Each row is a point. Each copy is the shape, with its points in the same order, stretched, turned, moved and blurred by noise. Say if it was mirrored as well.
In the rows, 128 means zero.

Shape, 6 rows:
[[ 99 107 146]
 [104 118 138]
 [222 132 158]
 [ 97 143 145]
 [ 98 130 115]
 [ 97 114 118]]
Copy 1:
[[142 103  96]
 [138 101 107]
 [178 155 249]
 [119  77 112]
 [115 104 107]
 [127 112  98]]
Copy 1 is: only turned
Copy 2 (6 x 3):
[[146  92 156]
 [144  97 155]
 [117 246 118]
 [115  75 153]
 [134  83 121]
 [139  91 130]]
Copy 2 is: only turned
Copy 3:
[[159 119 119]
 [149 106 113]
 [ 97 195 170]
 [145  87 128]
 [136 102 102]
 [144 106 103]]
Copy 3 is: only turned

Shape, 7 rows:
[[141 144  60 164]
 [134 200 127  53]
 [112  85 160  61]
 [ 86 175 103 116]
 [143 137 116 115]
 [ 37  86 135  84]
 [135 135 171 152]]
Copy 1:
[[ 89 145  79 188]
 [225  94 118 104]
 [142  26 161  68]
 [161 128 149 179]
 [130 106 110 118]
 [131  35 218 155]
 [130 157 139  82]]
Copy 1 is: mirrored
Copy 2:
[[143 138 202  97]
 [165 210 135 115]
 [ 83 157  84 106]
 [147 182 165 151]
 [132 150 147 110]
 [ 61 160 122 162]
 [166 111 109 134]]
Copy 2 is: mirrored

Shape:
[[171 109 153 132]
 [166 197 130  64]
 [ 53  88 155 167]
 [158  97 163 182]
 [121 125 157  68]
 [103 116  36 127]
 [ 98 144 134 107]
 [120 160 100 179]]
Copy 1 (8 x 4):
[[168 143 155 133]
 [110  76 214 169]
 [105 208  84 125]
 [175 169 142  85]
 [119 142 147 197]
 [109  75  76 107]
 [ 91 139 137 156]
 [ 99 131 136  66]]
Copy 1 is: only turned
Copy 2 (8 x 4):
[[129  67 130 126]
 [141 175  98  49]
 [168 119 187 226]
 [ 91  45 171 171]
 [218 131 128 103]
 [134 155  12 194]
 [172 163 127 136]
 [ 60 156 108 176]]
Copy 2 is: mirrored
Copy 3, 8 rows:
[[ 80  99 114 143]
 [ 97 156  67  91]
 [171 115 202 171]
 [104  83 125 172]
 [ 97 152 146 126]
 [136 101 184  54]
 [140 145 147 121]
 [162  94 113 116]]
Copy 3 is: mirrored

Shape:
[[159 204 189 116 118  86]
 [167  70 110 113  98 187]
 [107 159 166 135 108  90]
 [148 128 169 133 102  78]
 [136 110  78 131 164 156]
 [166 159 179 151 101  81]
 [172  86  79 118 116 130]
 [141 107 129 102 148 144]
 [163  94 129 160 189 165]
 [154 135  94 145 139 151]
 [130 182 185 180 123 120]
 [152 175 176 141 114 105]]
Copy 1 (12 x 6):
[[ 50 121  68 138 160   7]
 [113  42 157 127 162 185]
 [115 130 127 120 147  27]
 [ 81 125 143 139 194  54]
 [126 121 119 121 155 167]
 [ 77 120 111 125 201  42]
 [ 94 125 163 126 196 181]
 [108  88 121 154 144 130]
 [114  92  69 151 160 171]
 [103 122 111 104 166 158]
 [110 104  70 105 152  41]
 [ 81 109  81 120 164  49]]
Copy 1 is: mirrored
Copy 2, 12 rows:
[[ 69 136 148 131 198 149]
 [168 148  86  90 105  89]
 [ 91 134 142 123 131 160]
 [ 94 150 148  86 132 144]
 [174 154 104 133 122 154]
 [ 72 165 157 112 148 136]
 [168 187  82  83 129 131]
 [166 134 117 101 144 145]
 [179 157 152 140 131 126]
 [153 161 108 140 129 141]
 [ 89 136 174 169 121 142]
 [ 91 141 143 139 154 135]]
Copy 2 is: mirrored
Copy 3 (12 x 6):
[[ 10 133 142 131 175 185]
 [182  74 157 159 139 138]
 [ 43 124 145 104 139 127]
 [ 45 107 142 109 132 170]
 [207 154  98 137 116 112]
 [ 28 110 119 102 152 195]
 [181 122 157 126 104 139]
 [141 117 129 163 126 138]
 [183 111  37 146 107 179]
 [178 146 107 129 141 137]
 [ 59 131  72 105 170 159]
 [ 43 125 121 123 164 182]]
Copy 3 is: only turned

Shape:
[[124 132  98 119 136 158]
 [151 145  90 185 144 111]
 [118 127 150 108 100 121]
 [100  96 106 124 179 144]
 [164 108 124 139 110 156]
 [132 145 103 131 109 158]
 [153 118 115 189 193 159]
 [135 130 139 136 126 156]
 [117 134 153 111 120 139]
 [152 153 115 108 168  48]]
Copy 1, 10 rows:
[[129 156 143 117 121 106]
 [ 72 144 194 123 169  82]
 [148 106 148 133  97 198]
 [149 134  85 125 158  86]
 [126 133 158 185  96 123]
 [128 154 186 116 115 124]
 [ 89 131 123 168 137   7]
 [131 131 152 142  88 117]
 [137 109 137 126  87 164]
 [ 32 135 114 123 187 185]]
Copy 1 is: only turned
Copy 2 (10 x 6):
[[110 159 146 123 140 130]
 [191 150 156 148 140 156]
 [ 94  98 117 106 136 131]
 [113 147 184 131 121 108]
 [129 144 151  90 168 125]
 [113 144 128 114 150 145]
 [201 156 223 114 131 158]
 [119 133 158  91 144 152]
 [106 120 135  92 127 143]
 [193 126 121 139  79 126]]
Copy 2 is: only turned
Copy 3, 10 rows:
[[ 98 136 107 120 179  98]
 [130 146 120 109 127  68]
 [119 141 117 131 106 148]
 [ 85  89 146 152 199 106]
 [163 139  72 124 122 111]
 [106 149  83 101 154  95]
 [153  93 115 116 163  71]
 [130 127  97 113 137 115]
 [115 126 123 119 129 138]
 [161 160 181 147 141 143]]
Copy 3 is: mirrored
